Rows are points. Examples show where two turns around zero, p and q, send a point. Where does a point land after both, in the order given? Backwards means that the second turn is done in reverse. Each puzzle has new turns, and all numbers are rounded.
In the rows, zero is written as 128.

Turn p:
[153  88 150] -> [139 141 177]
[100 144 152] -> [ 89 123 122]
[101 128 108] -> [127  98 113]
[139 135 121] -> [137 137 120]
[101  88  67] -> [171  63 126]
[174 184 170] -> [105 206 110]
Turn q:
[ 91 102  96] -> [ 78 150 140]
[175 115 118] -> [144 139  82]
[158 184 139] -> [191 133 138]
[ 88 110 159] -> [ 98  90 151]
Where do these land?
q, then p: [152 150 134] -> [151 152 130]
p, then q: [166  87  70] -> [169 121  59]
q, then p backwards: [ 78 158 155] -> [119  68 148]
p, then q: [115 118 153] -> [116 107 145]

Turn p:
[145 163 121 130] -> [120 155 154 119]
[ 58 130  57  74] -> [197 127  94  45]
[113 113 118 127] -> [139 122 108 124]
[148 138 170 118] -> [105 106 163 141]
[118 107 150 176] -> [ 90 124  92 153]
[187 116 152 144] -> [116 134 156 187]
Turn q:
[153 166 159 173] -> [125 163 140 189]
[160 148 106 134] -> [112 163 106 131]
[ 90 139  96 105] -> [ 95  91 111 109]
[139 102 148 173] -> [175 136 125 158]
[125 121 136  48] -> [104 121 168  62]
[ 55 115 100 125] -> [120  53 105 120]
[173 106 150 139] -> [164 169 140 128]
Where do these land?
p, then q: [ 65 172 149  97] -> [121  99 165  57]
q, then p backwards: [162  76 134 141] -> [129 123  70 102]
q, then p backwards: [196 166 115 107] -> [136 182 100 182]
p, then q: [ 89 166 131 145] -> [ 93  96 139  98]
q, then p: [116  88 103 127] -> [173 131 138 145]
p, then q: [140 100 136 152] -> [138 121  98 150]

Turn p:
[118 139 162 137 157 107] -> [124 176 116 133 142 137]
[126 150 114 119 129 149] -> [129 111 123 151 115 142]
[169 119 126 152 155 107] -> [134 151 112 134 129  77]
[107  98 103 164 125 162] -> [160 106 173 144 150 118]
[165 142 144 135  99 111] -> [146 127  90  98 113 117]
[107 124 154  31  91 151] -> [ 60  77 111  96 138 191]
[104 124  93 157 140 109] -> [143 147 171 140 108 115]
Turn q:
[157  86 135 139 120  81] -> [178 120 100 127  90 145]
[115 158 100 110 171 137] -> [113 148 157 153 136  83]
[152 149 176 103 155  87] -> [172 125 185 147 113 152]
[ 91 106 109 120 133 164] -> [ 84 106 115 120 125  97]
[122 136 111 131 109 159] -> [106 130 114 114 156 120]
[115 106  97 169 170 161] -> [ 90 126  88 178 124 102]
[104 151 116 113  96 113] -> [120 154 141  86 127 125]
[160 141 128 118 120 157] -> [139 118 128 130 172 127]
[136 119 181 151  79  91] -> [150 126 123  99 107 202]
Where do these land?
q, then p: [145 139 156 121 141 119] -> [143 126 107 129 156 120]
q, then p: [130 119 135 128 154  80] -> [162 112 100  99 120 125]
q, then p: [134 147 109 142 103 131] -> [114 130 122 158 108 136]
p, then q: [117 153 120  83 132 118] -> [ 84 127 116  99 132 128]
p, then q: [ 95  92 184  93  98 117] -> [ 97  87 179 136 137  79]
q, then p backwards: [121 123 107 210 150 176] -> [153 163 160  79 193 151]
q, then p: [155 123  85 120 117 154] -> [102 152 138 145 101  95]

Turn p:
[ 57 163 123 132 125 121] -> [ 88 137 149 180 125  89]
[118 164  88 146  84 105] -> [122 126 111 197 123 153]
[161 159 127 136 117 139] -> [152 154 110 139 146 145]
[129  97 123  55 142 159] -> [119 112 190  85 158 150]
[111 135 109 138 148 119] -> [102 119 114 137 138 116]
[122 120 196 135 175 138] -> [130 162 130  74 116  75]
[121  69 120 208 121 178] -> [191  59 101 128 125  73]
[189 120 130 129 147 132] -> [151 136  98  87 144 155]
[144 126 136  72  94  60] -> [ 96 148 149 124  78 197]
Turn q:
[135 165 166 105 191 128] -> [184  92  89 122 151 158]
[ 75 135 108 125 130 154] -> [101 108 127  87 152 103]
[156  67 114 159 114 162] -> [ 73 162 103 173 121 114]
[ 87  93 183 125 123 107] -> [114  99 105 102  65 140]
[133 139 127  89 117 115] -> [153 151 136 103 124 137]
[119  88 115 155 136 185] -> [ 68 131  91 143 148 110]
[112 141  88 127 116  80] -> [152 129 173 118 117  87]
[205 196 124 138  96  92] -> [179 151 200 176 145 174]
Where do these land?
q, then p: [183  60  95 128 134  79] -> [142 159  66 197 100 154]
p, then q: [ 92 125 121 109 188 184] -> [187  93  86 111  90 112]
q, then p: [129 113 168 123 107  97] -> [170 126 153 152 122 142]
q, then p backwards: [102  98 129 126  96 164] -> [118 134 132 108 170  88]
q, then p: [103 130 108 122 150 117] -> [108 123 122 110 112 153]
p, then q: [113 157 157 164 143 120] -> [153 118 177 131 127 110]
q, then p: [175 213 118 125  78 135] -> [164 191 130  75 156  71]

Turn p:
[112 127 161 122  62 111 172 169] -> [116 140 112  70  74  95 117  88]
[118 138 140 129 117 134  77 154] -> [125 117 112 148 118 133  75 126]
[135 173 134 127 182  99 131 120] -> [129 115 127 162 167 146 153  81]
[171 157 138 156 144 115 144  95] -> [122 143 140 110 187 149 142 106]
[166 129  99 128 150  74 116 136] -> [118  81 172 128 143 161 135 108]
[138 174  52 149 125 114 112 146] -> [106  74 168 143 170  85 109 123]
[ 61  62 122 122 144 165 126  89] -> [117 163 107 167  86 125 165 203]
[103  37 194 153 173 211 141 102] -> [150 178  35 121 112 175 170 216]
[124 129 132 110  77 129 114 118] -> [128 156 150 119 104 114  94 128]
[154 154 109  84 106 127 147 151] -> [169 112 158 111 120  98 120  99]
Turn q:
[148  84 194 164 154 105 119 113] -> [115 161  98 142 187  77 159 140]
[ 98 118 100  83 107 114 151 109] -> [ 88 123 177 128 113 146 101 131]
[138  57 170 128 119 133  96 115] -> [ 76 160  97 114 177 120 149 110]
[110 155  84 153 173 117  92 109] -> [141 105 119 102  76  72 120 122]
[ 86 147 138 146 135 166 140  95] -> [111 126  94 144  93 128 109 172]
[178 145 136  94  82 181 201 114] -> [158 157 140 128 160 213  76 169]
[166 197 157 120 102 119 110 168] -> [198 154 126 168 117 155 140  87]
[108 157  66  98 156 106 117 193] -> [153  50 166 128  96 127 126  78]
[120  93 106 166 124 110 126 136] -> [114 115 137  98 131 113 171 141]
Where do these land?
p, then q backwards: [ 63 142 124 154  79 120  78 139] -> [ 71 131 146  86 157 135 116  66]
p, then q: [156 107 158 138 104 120 150  83] -> [147 123 119 169 112 154  81 120]
q, then p backwards: [101 158 146  88 160 106 152 156] -> [113 160  92 100 150 114  81 142]
q, then p: [153 138 102 112 168  80 172 104] -> [129 119 113 128 114 201 103  89]
p, then q: [ 74 112 138 171 116 147 121 173] -> [ 97  96 168  98  86 137 160 109]
p, then q: [154 115 127  93 163  68  70 135] -> [102 156  48 107 149 151 141 156]
q, then p: [170  99 161 153  94 164  74 183] -> [168 136 161 138 177  84 197 155]
q, then p: [134 164 116 157 184 173 145  95] -> [130  62 170 118 110 141  83 137]
p, then q: [145 138 118 148  77 156 171 113] -> [138 125 169 171 129 110  99  88]
q, then p backwards: [131 106  89  67 134 146 149  99] -> [164 131 124 157  80 102  82 138]

Turn p:
[116 185 188 109 176 123 145 115] -> [ 66 119 118  85 140  64 129 122]
[123 101 117 143 153 128 121 150] -> [119 132 137 147 145 151 158 131]
[125  90 129  63  98  67 108 151] -> [113  70 143 189 108 141  84 162]
[141 151 166 131 179 119 133  56] -> [125 129 110 101 188  54 124 129]
[164 116  79  82  89  97 101 187] -> [131 113 116 180  68 172 114 190]
[123 118 118 147 106 195 108 120] -> [177 151 159 114 105 129 159 107]
[151 110 129 148  98 155 161 140] -> [151 142 103 142 105 142 136  86]
[ 97 149 124 115 166 112 173  88] -> [113  89 104  79 173 119 122 122]
[112 132 103 214  87 156 101 145] -> [156 207 163 115 121 180 127 104]
Turn q:
[ 99 151  61 114 182 103  94 190] -> [107 130 110 106 203 123  48  92]
[129  92 166 151  91 123 105  71] -> [125 131 157 113  96 149 171 191]
[143 114 164 157 108  82 161 120] -> [ 94 118 112 169 122 133 173 159]
[141 132 139 169 146 133 151  81] -> [141  88 159 155 122 107 149 154]
[165 139 147 176  79 147 125 106] -> [149 158 164 176 102 134 151 163]
[ 83 137 116 130 126 158 139 135] -> [113 126 161 115 117 124 117  88]
[143  87  98  88 105 150 145 131] -> [148 118 101 119  87 173 110 110]
[159 154 145 140 150 119 120  96] -> [153 120 129 139 139  90 139 163]
[137  87 167 116 124 164 128 152] -> [154 139 122 113 126 165 175 103]
[ 81 186  79  38 168 101 113 199] -> [ 95 154  63  75 165  83  49  56]
Where do these land?
p, then q backwards: [146 134  97  68 105 132 154 113] -> [159 106 107  90 146 124 151  82]
p, then q: [118 150  80 171 109  70  92 147] -> [164 185 160 109 164 106 121  79]
q, then p backwards: [169 128 116  87 138 152 182  97] -> [164 110 123  76  87 158 160 117]
q, then p: [149  79 178 124 169 123  96 153] -> [125  93  70 114 129 126 190 130]
q, then p: [ 88 203 111 136 142 137 147 109] -> [100 128 158 152 169 113  62 140]
p, then q: [156 159 168 150 129 128 111 193] -> [ 68 158 167 139 105  92 115 115]
p, then q backwards: [123 125 140 121 108  77 169 163] -> [114 110  80 121 113  94 163 153]
p, then q: [124  88 146 202 118 183 102 100] -> [165 110 120 165 120  48 163 162]
q, then p: [ 86 119 119 139 112 133  86  51] -> [ 83  97 161 168  68 111 115 113]
q, then p: [121  95 124  80 149 145 141 154] -> [185  96 117 120 131 117 139 145]
